Each row of a before or after table is a point. The points were changed in one or more steps. Then noise was added and the rows were shuffled. The steps act on columns, c1 being the first. What was done? A step turns or swaps two columns, mirrors them in a line or flattens them onto one, adds a multiple of one to another, or multiplies or shifts one. Angles are multiples of 10 degrees, from the lower column toward the higher: turns from -170 to 170, lines from 10 to 170 but not 90. Use the fewest steps. Two steps may share a column if one is a turn and the other turns, adds or multiplies; they go together, in the order done. Otherwise the lowest column goes first.

Before:
[[ 0.10  0.64]
 [ 0.34 -0.16]
 [-0.27  0.44]
 [-0.62 -0.41]
 [-0.27 -0.33]
 [-0.12  0.85]
 [-0.07 -0.47]
 [-0.10 -0.41]]
After:
[[-0.13  1.08]
 [-0.28  0.61]
 [ 0.29 -0.45]
 [-0.06 -0.34]
 [-0.22 -0.12]
 [-0.64 -0.04]
 [ 0.10  0.59]
 [-0.16 -0.43]]
Steps: add -0.7 times c1 to c2

Before:
[[ 0.12 -0.24  0.22  0.09  0.20 -0.02]
 [-0.06 -0.28 -0.10  0.27 -0.29  0.19]
 [-0.18 -0.37  0.17  0.28 -0.17 -0.33]
 [-0.39 -0.21  0.21  0.22  0.05 -0.17]
 [-0.08  0.19 -0.38  0.11  0.19  0.15]
 [-0.07 -0.40 -0.17  0.24  0.30  0.05]
 [-0.01  0.76 -0.28 -0.51 -0.13  0.25]
 [-0.16 -0.38  0.11  0.27  0.19  0.35]
 [ 0.05 -0.32  0.21  0.29 -0.27  0.05]
 [ 0.00  0.60 -0.45  0.25  0.03 -0.04]
 [-0.07 -0.34  0.00 -0.68  0.23  0.05]]
After (11 x 6):
[[-0.27 -1.16 -0.04  0.00  0.20  0.58]
 [-0.17  0.56  0.04 -0.04  0.21  0.38]
 [-0.18  1.81 -0.02 -0.11  0.06  0.08]
 [-0.37 -0.70  0.00  0.25 -0.02  0.01]
 [-0.31 -0.93 -0.03 -0.19 -0.24  0.26]
 [ 0.59 -1.04 -0.01  0.43  0.21  0.19]
 [-0.25 -1.16  0.03 -0.07  0.25  0.25]
 [-0.04 -0.75 -0.02 -0.13  0.15  0.09]
 [-0.30 -0.87 -0.03 -0.10 -0.24  0.31]
 [-0.41 -1.09 -0.04  0.10 -0.15 -0.20]
 [ 0.51  2.29  0.00  0.27 -0.08  0.50]]
Steps: mirror c1 and c4 in the line at 150 degrees; multiply c2 by 3; multiply c3 by 0; shift c6 by 0.20

Before (13 x 9):
[[-0.07 -0.31  0.69 -0.20 -0.20 -0.23  0.21 -0.18  0.46]
 [ 0.39 -0.43  0.13 -0.13  0.31 -0.91  0.21 -0.22  0.53]
 [ 0.32 -0.21 -0.33  0.35  0.05  0.40 -0.50 -0.02 -0.04]
 [ 0.59 -0.40  0.16  0.01  0.02 -0.19  0.47 -0.44  0.31]
 [ 0.56 -0.32  0.23 -0.20  0.45 -0.13  0.15 -0.27 -0.08]
 [-0.43 -0.14  0.27  0.01 -0.57 -0.24  0.39 -0.17 -0.05]
 [-0.46 -0.62  0.22 -0.10 -0.22 -0.25  0.46  0.11  0.62]
 [ 0.17  0.08 -0.25 -0.18 -0.39  0.37 -0.20  0.50 -0.29]
 [-0.36 -0.49  0.74  0.25 -0.15 -0.10  0.47  0.07  0.12]
 [ 0.02  0.33 -0.39 -0.01  0.18  0.08 -0.13  0.13 -0.05]
 [ 0.04 -0.63 -0.12 -0.19  0.21 -0.17  0.12 -0.17  0.05]
 [ 0.15  0.37 -0.38 -0.25  0.06  0.53 -0.10 -0.02 -0.07]
 [-0.19 -0.29 -0.33 -0.24 -0.05 -0.04 -0.51 -0.10  0.11]]
After (13 x 9):
[[ 0.53  0.16  0.27 -0.17  1.29  0.07  0.18 -0.27  0.34]
 [ 0.61 -0.20  0.17  0.02  0.89  0.43  0.47 -0.43  0.34]
 [ 0.33 -0.13 -0.36  0.38  0.51 -0.33 -0.49 -0.01 -0.96]
 [ 0.16  0.24 -0.36 -0.28 -0.73 -0.55 -0.06 -0.02 -1.18]
 [-0.47 -0.49  0.19 -0.16  1.09  0.79  0.45  0.09  0.41]
 [-0.42 -0.40  0.72  0.24  0.83  0.19  0.51  0.06  0.20]
 [ 0.09 -0.11 -0.08 -0.21  1.63  0.11  0.09 -0.17  0.34]
 [-0.10 -0.35  0.64 -0.22  0.40  0.62  0.21 -0.24  0.38]
 [-0.46 -0.55  0.27  0.00 -0.41  0.16  0.34 -0.19  0.59]
 [ 0.02  0.29 -0.42 -0.01 -0.45 -0.09 -0.13  0.16 -0.15]
 [ 0.18 -0.28 -0.28 -0.17 -0.67 -0.60 -0.16  0.54 -0.80]
 [-0.22 -0.21 -0.32 -0.25  0.54  0.17 -0.51 -0.10  0.08]
 [ 0.45  0.05  0.10 -0.17  1.34  1.26  0.18 -0.19  1.98]]
Steps: turn c2 and c5 by -60 degrees; multiply c5 by 2.5; multiply c6 by 2.5; turn c6 and c9 by -110 degrees

Before (9 x 14):
[[ 0.76 -0.10  0.09  0.02 -0.06 -0.03 -0.02  0.62  0.33  0.07 -0.50  0.33
  -0.29 -0.19]
 [ 0.30  0.08  0.04  0.26  0.21 -0.60  0.15  0.16  0.36 -0.23  0.01 -0.07
   0.40 -0.16]
 [-0.15 -0.12  0.37  0.25  0.24 -0.23 -0.33  0.23  0.46  0.08 -0.03  0.54
  -0.54  0.23]
 [ 0.20  0.08  0.03 -0.55  0.80 -0.04  0.38 -0.33 -0.37  0.03  0.07 -0.79
   0.24 -0.28]
 [ 0.08 -0.29 -0.42  0.17  0.40 -0.43  0.55  0.35 -0.06 -0.11 -0.23  0.11
  -0.32  0.10]
 [-0.69  0.03  0.43 -0.37  0.43  0.20  0.28  0.37  0.15 -0.18 -0.29 -0.04
   0.51 -0.30]
 [ 0.16  0.42 -0.25 -0.22  0.10 -0.11  0.08  0.26  0.14  0.11  0.26  0.06
   0.11  0.41]
 [-0.78 -0.66  0.55 -0.09 -0.24  0.02  0.31 -0.06  0.58  0.20 -0.29  0.06
   0.14 -0.25]
 [-0.01  1.27 -0.11  0.05 -0.44  0.14 -0.37  0.34 -0.44 -0.20 -0.75 -0.17
  -0.03  0.04]]
After:
[[ 0.08 -0.70 -0.44  0.25 -0.17 -0.15  0.67  0.35 -0.18 -0.11  0.00  0.10
  -0.35 -0.11]
 [-0.70  0.54  0.43 -0.61  0.07  0.08  0.51  0.39  0.46 -0.18 -0.02 -0.03
   0.50 -0.21]
 [ 0.74  0.13  0.11  0.06 -0.02 -0.02 -0.06  0.62  0.97  0.09  0.01  0.34
  -0.27 -0.21]
 [ 0.17  0.14 -0.24 -0.33  0.03 -0.04  0.14  0.28  0.43  0.11  0.00  0.08
   0.13  0.59]
 [-0.04  2.38 -0.11  0.09 -0.01  0.09 -0.57  0.35 -1.32 -0.21 -0.02 -0.18
  -0.04  0.87]
 [-0.15 -0.60  0.39  0.39  0.42 -0.09  0.00  0.21  1.37  0.06  0.02  0.54
  -0.54  0.08]
 [ 0.30  0.40  0.04  0.42  0.04 -0.25  0.25  0.19  1.06 -0.23  0.00 -0.08
   0.40 -0.05]
 [ 0.22  0.61  0.03 -0.91  0.23 -0.01  0.88 -0.31 -1.11  0.03  0.01 -0.78
   0.28 -0.17]
 [-0.78 -0.86  0.56 -0.16 -0.41  0.00  0.00 -0.05  1.75  0.22 -0.01  0.05
   0.14 -0.65]]
Steps: turn c2 and c14 by 40 degrees; multiply c2 by 2.5; multiply c4 by 1.6; turn c5 and c7 by 50 degrees; multiply c6 by 0.4; multiply c9 by 3; multiply c11 by 0

Before, 12 rows:
[[ 0.54  0.14  0.14 -0.37  0.46 -0.66  0.77 -0.51  0.37  0.04  0.42  0.51
  -0.68  0.53 -0.36  0.48  0.44 -0.45  0.03  0.27  0.05  0.47  0.38  0.26]
 [ 0.24  0.15 -0.04 -0.11 -0.24 -0.18 -0.08  0.51 -0.58 -0.57 -0.17  0.19
   0.27 -0.09 -0.25 -0.54 -0.18 -0.54 -0.36  0.06 -0.61 -0.23  0.01 -0.65]
 [-0.37  0.27  0.60  0.15 -0.13 -0.46  0.00 -0.47 -0.02  0.30 -0.43  0.38
   0.43  0.12  0.17 -0.10 -0.13  0.43  0.76  0.35  0.19  0.29 -0.04  0.04]
 [ 0.59 -0.05 -0.34  0.49 -0.53  0.43  0.03 -0.33  0.40 -0.38 -0.67  0.09
  -0.69 -0.34 -0.18 -0.35 -0.67 -0.28  0.69 -0.90  0.60 -0.36 -0.30  0.19]
 [-0.37 -0.50  0.24 -0.30 -0.12  0.12  0.31 -0.20  0.56 -0.66 -0.25 -0.15
  -0.39  0.11 -0.64  0.66 -0.50 -0.31  0.09  0.38 -0.52 -0.39  0.29 -0.43]
 [-0.25  0.40 -0.01 -0.01  0.70 -0.08  0.65 -0.16 -0.47 -0.06 -0.01  0.33
   0.43 -0.25  0.23 -0.54 -0.28  0.67  0.48 -0.63 -0.35  0.63 -0.25  0.05]
 [ 0.89  0.27 -0.38  0.38  0.46 -0.07 -0.37 -0.44  0.27 -0.55 -0.14  0.68
   0.25  0.43 -0.53 -0.04  0.19  0.71  0.52  0.07  0.66 -0.56  0.25 -0.30]
 [-0.37  0.21  0.40 -0.12 -0.41 -0.26  0.46  0.30 -0.54 -0.64 -0.76 -0.48
   0.33  0.31  0.44  0.34 -0.69 -0.23  0.69  0.01 -0.35 -0.43  0.19 -0.73]
 [ 0.00 -0.61  0.63 -0.37 -0.48  0.05 -0.23  0.62  0.29 -0.64 -0.07 -0.60
   0.45  0.57  0.24  0.56 -0.13  0.55  0.58 -0.49 -0.01 -0.56 -0.15 -0.71]
 [ 0.13 -0.60 -0.29  0.41  0.32  0.44  0.85 -0.02  0.44  0.28  0.14  0.09
   0.47  0.43 -0.27  0.26  0.32  0.27 -0.10 -0.17 -0.47  0.12  0.31 -0.89]
 [-0.30 -0.55  0.31 -0.10 -0.60  0.42  0.23  0.18 -0.38 -0.34  0.27  0.01
   0.15 -0.28 -0.70 -0.21 -0.09  0.41  0.78 -0.68  0.35 -0.36 -0.56 -0.32]
 [ 0.32 -0.03  0.49  0.21 -0.48  0.19 -0.18  0.44 -0.16  0.65  0.40 -0.37
  -0.04  0.34 -0.72 -0.16 -0.15  0.75 -0.48  0.38 -0.12 -0.42 -0.42 -0.48]]
After, 12 rows:
[[-0.38  0.25  0.61  0.14 -0.12 -0.63  0.02 -0.47 -0.32  0.27  0.09  0.39
   0.42  0.15  0.18 -0.11 -0.16  0.58 -0.37  0.32  0.51  0.32 -0.05  0.49]
 [ 0.63 -0.08 -0.32  0.45 -0.53 -0.22  0.03 -0.32  0.10 -0.40 -0.77  0.07
  -0.70 -0.38 -0.20 -0.36 -0.65 -0.35 -0.13 -0.92  0.84 -0.38 -0.30  0.27]
 [ 0.55  0.13  0.14 -0.38  0.48 -0.12  0.77 -0.50  0.06  0.03  0.80  0.50
  -0.68 -0.19 -0.34  0.47  0.43 -0.61 -0.08  0.26  0.16  0.47  0.37 -0.16]
 [ 0.14 -0.61 -0.28  0.41  0.33  0.40  0.88 -0.01  0.16  0.25 -0.21  0.07
   0.47 -0.44 -0.27  0.26  0.32  0.37  0.19 -0.18 -0.76  0.16  0.32  0.62]
 [-0.26  0.40 -0.02 -0.03  0.70 -0.05  0.67 -0.17 -0.77 -0.06  0.07  0.32
   0.40 -0.91  0.21 -0.54 -0.27  0.88 -0.53 -0.65 -0.01  0.64 -0.26  0.28]
 [ 0.30 -0.04  0.51  0.22 -0.47  0.44 -0.18  0.46 -0.45  0.64  0.10 -0.37
  -0.04  0.52 -0.72 -0.15 -0.17  0.97  0.44  0.37 -0.51 -0.42 -0.40  0.05]
 [-0.37  0.20  0.41 -0.11 -0.40 -0.76  0.47  0.32 -0.83 -0.65 -0.29 -0.47
   0.32 -0.14  0.44  0.35 -0.68 -0.28 -0.28  0.04 -0.24 -0.46  0.20  1.02]
 [ 0.21  0.15 -0.04 -0.12 -0.24 -0.21 -0.08  0.47 -0.84 -0.55  0.01  0.22
   0.28  0.01 -0.27 -0.54 -0.16 -0.72  0.11  0.05 -0.94 -0.24 -0.01  0.26]
 [ 0.90  0.27 -0.39  0.39  0.45 -0.15 -0.35 -0.47 -0.06 -0.55 -0.08  0.73
   0.30  0.84 -0.51 -0.01  0.16  0.92  0.26  0.10  0.63 -0.58  0.22  0.57]
 [-0.36 -0.50  0.24 -0.31 -0.16 -0.11  0.30 -0.21  0.27 -0.64 -0.23 -0.15
  -0.38 -0.22 -0.63  0.67 -0.50 -0.39 -0.19  0.37 -0.52 -0.43  0.28  0.38]
 [-0.27 -0.56  0.30 -0.14 -0.61  0.47  0.21  0.20 -0.69 -0.34 -0.15  0.00
   0.14 -0.53 -0.72 -0.19 -0.09  0.51 -0.07 -0.68  0.54 -0.38 -0.56  0.77]
 [ 0.02 -0.61  0.64 -0.36 -0.50 -0.01 -0.22  0.64 -0.02 -0.67 -0.06 -0.63
   0.46  0.78  0.28  0.58 -0.12  0.73  0.03 -0.48 -0.01 -0.56 -0.13  0.95]]
Steps: turn c6 and c11 by -50 degrees; add -1 times c7 to c14; shift c9 by -0.30; multiply c18 by 1.3; turn c19 and c24 by 140 degrees; turn c19 and c21 by -40 degrees

Before (8 x 48):
[[ 0.35 -0.02 -0.39 -0.08  0.01  0.41 -0.33  0.21  0.21  0.28  0.32 -0.36
  -0.18 -0.06 -1.02 -0.22 -0.18 -0.73 -0.47 -0.45  0.35  0.02 -0.23  0.28
  -0.38 -0.25  0.38  0.09 -0.68  0.18 -0.11  0.37 -0.68  0.64 -0.07 -0.11
   0.46  0.53  0.10  0.39 -0.21  0.54  0.25  0.25  0.55  0.27 -0.86 -0.51]
 [ 0.50 -0.17 -0.75  0.00  0.02  0.16  0.04  0.09 -0.18  0.46  0.33  0.24
  -0.55  0.28 -1.17  0.12 -0.19  0.14 -0.63 -0.24  0.04 -0.03 -0.43  0.10
  -0.52 -0.42  0.27  0.24 -0.23 -0.34 -0.57  0.40 -1.11  0.67 -0.04 -0.49
   0.34 -0.28  0.75  0.31  0.26  0.39  0.47  0.16  0.55  0.28 -0.28 -1.03]
 [-0.26  0.09  0.13 -0.16 -0.35 -0.15  0.58 -0.07  0.71  0.59  0.00 -0.07
  -0.17  0.16  0.16 -0.54 -0.22  0.06 -0.19 -0.08  0.96  0.93  0.07 -0.71
   0.19 -0.25 -0.95  0.08 -0.23  0.29 -0.37  0.63 -0.34 -0.59 -0.66 -0.21
   0.40 -0.03  0.20 -0.45  0.17 -0.94  0.27  0.21 -0.05 -0.49 -0.38 -0.11]
 [-0.42 -0.93 -0.01 -0.38  0.12  0.61 -0.52 -0.08 -0.01 -0.83 -0.25 -0.12
  -0.08  0.23 -0.02  0.21  0.34 -0.10  0.67 -0.44  0.34 -0.68  0.14 -0.14
   0.09  0.20 -0.10  0.16  0.31 -0.40  0.09 -0.19  0.12 -0.01  0.62  0.13
   0.04 -0.30 -0.29  0.72  0.41  0.36 -0.13  0.25 -0.45  0.21  0.62  0.31]
 [-0.44 -0.17  0.51 -0.32  0.32  0.35 -0.34  0.17  0.03 -0.52 -0.17  0.27
   0.10  0.32 -0.63  0.21  0.19 -0.13  1.27 -0.20  0.58 -0.63 -0.33  0.18
   0.01  0.50 -0.14  0.23  0.80 -1.02  0.07 -0.36 -0.28  0.08  0.26 -0.16
  -0.38  0.09 -0.10  0.63  0.31  0.23 -0.51  0.10 -0.22  0.21  1.28  0.01]
 [ 0.41 -0.51  0.18  0.42  0.20 -0.52  0.75  0.23  0.13  0.23 -0.25 -0.26
   0.33  0.05  0.07  0.48  0.46  0.41 -0.25  0.40  0.23  0.30  0.35 -0.68
   0.26 -0.07 -0.82  0.14 -0.26 -0.46  0.19  0.43  0.27 -0.99 -0.40  0.04
   0.24  0.76  0.32 -0.20  0.54 -0.45  0.32 -0.06 -0.33 -0.60 -0.34 -0.14]
 [ 0.61  0.14  0.63  0.02 -0.01  0.11  0.48  0.03  0.18  0.61 -0.29  0.28
   0.27 -0.33  0.55  0.14 -0.34  0.12  0.07 -0.40  0.27  0.56  0.17 -0.15
  -0.20 -0.01 -1.02  0.24  0.02 -0.30  0.07  0.51  0.01 -0.44 -0.36 -0.29
   0.72  0.15  0.31  0.00  0.13 -1.09  0.56  0.65 -0.44 -0.09 -0.35 -0.23]
 [-0.30 -0.41 -0.41  0.59 -0.08  0.54  0.01 -0.34  0.38  0.64  0.39 -0.40
  -0.39  0.44 -0.73 -0.11 -0.14 -0.18 -0.40 -0.31 -0.14 -0.35 -0.27  0.31
  -0.22 -0.76  0.12  0.34 -0.18 -0.24 -0.19  0.59 -0.97  0.83  0.03 -0.26
   0.63  0.04  0.44  0.39 -0.18  0.86  0.26  0.10 -0.03  0.62 -0.60 -0.67]]
After, 8 rows:
[[ 0.39 -0.50  0.13  0.37 -0.20 -0.53  0.77  0.21  0.11  0.25 -0.29 -0.27
   0.34 -0.27  0.03  0.48  0.47  0.41 -0.53  0.39  0.20  0.31  0.33 -0.65
   0.22 -0.04 -0.82  0.26 -0.28  0.31  0.27  0.45  0.26 -1.01 -0.41  0.09
  -0.08 -0.78 -0.27 -0.19  0.54 -0.55  0.29 -0.09 -0.37 -0.62 -0.20 -0.13]
 [-0.24  0.11  0.14 -0.13 -0.22 -0.15  0.65 -0.05  0.68  0.60 -0.07  0.23
  -0.16 -0.43  0.19 -0.54 -0.22  0.03 -0.30 -0.09  0.96  0.94 -0.03 -0.75
   0.14 -0.27 -1.00  0.11 -0.25 -0.03 -0.41  0.70 -0.35 -0.61 -0.69 -0.26
  -0.10  0.00 -0.13 -0.40  0.19 -0.91  0.26  0.18  0.03 -0.52 -0.08 -0.10]
 [-0.41 -0.90 -0.03 -0.35 -0.11  0.65 -0.54 -0.10  0.02 -0.85 -0.26 -0.16
  -0.10 -0.19  0.00  0.17  0.30 -0.14  0.73 -0.44  0.32 -0.67 -0.36 -0.13
   0.18  0.19 -0.08 -0.33  0.34  0.12  0.13 -0.13  0.08 -0.01  0.59  0.18
   0.11  0.09  0.07  0.71  0.48  0.55 -0.18  0.30 -0.50  0.18  0.47  0.25]
 [-0.29 -0.36 -0.44  0.60 -0.44  0.52 -0.01 -0.34  0.39  0.63  0.38 -0.02
  -0.41 -0.73 -0.75 -0.08 -0.08 -0.16 -0.86 -0.34 -0.14 -0.36  0.19  0.31
  -0.21 -0.79  0.18  0.18 -0.20 -0.43 -0.26  0.62 -0.99  0.85  0.04 -0.30
   0.06  0.17 -0.53  0.38 -0.19  0.60  0.35  0.10 -0.02  0.65 -0.89 -0.68]
 [-0.42 -0.16  0.58 -0.36  0.35  0.37 -0.32  0.19  0.07 -0.50 -0.14 -0.21
   0.16  0.18 -0.67  0.25  0.19 -0.13  1.09 -0.18  0.53 -0.63  0.35  0.20
   0.04  0.49 -0.15 -0.18  0.81 -0.82  0.04 -0.35 -0.21  0.12  0.21 -0.13
   0.50  0.18 -0.19  0.54  0.28  0.64 -0.51  0.05 -0.19  0.20  1.10  0.04]
 [ 0.31 -0.03 -0.50 -0.05 -0.36  0.43 -0.35  0.19  0.15  0.28  0.35 -0.13
  -0.21 -0.40 -0.94 -0.27 -0.17 -0.73 -0.58 -0.52  0.36  0.04  0.57  0.27
  -0.41 -0.26  0.45  0.01 -0.68 -0.06 -0.12  0.38 -0.66  0.66 -0.07 -0.09
  -0.22 -0.17 -0.12  0.42 -0.25  0.22  0.25  0.20  0.53  0.35 -1.09 -0.52]
 [ 0.62  0.07  0.65  0.01  0.26  0.13  0.51  0.06  0.23  0.62 -0.34  0.10
   0.29 -0.44  0.57  0.16 -0.36  0.11 -0.33 -0.42  0.27  0.64 -0.01 -0.15
  -0.19  0.00 -1.03  0.15  0.03 -0.75  0.07  0.48  0.04 -0.46 -0.33 -0.31
  -0.68 -0.24 -0.38  0.03  0.15 -1.09  0.55  0.70 -0.44 -0.10  0.07 -0.23]
 [ 0.46 -0.17 -0.70 -0.02  0.17  0.18  0.08  0.06 -0.15  0.53  0.30  0.04
  -0.55 -0.45 -1.25  0.11 -0.20  0.09 -1.27 -0.30  0.04 -0.04  0.08  0.10
  -0.53 -0.44  0.35  0.53 -0.24 -0.67 -0.54  0.37 -1.06  0.67 -0.03 -0.50
   0.10  0.42 -0.52  0.31  0.19  0.23  0.48  0.17  0.53  0.29 -0.48 -1.01]]
Steps: turn c5 and c12 by -70 degrees; turn c14 and c37 by 120 degrees; add 1.5 times c17 to c30; turn c28 and c39 by -120 degrees; add 1 times c39 to c19; turn c23 and c38 by -130 degrees; turn c42 and c47 by -20 degrees
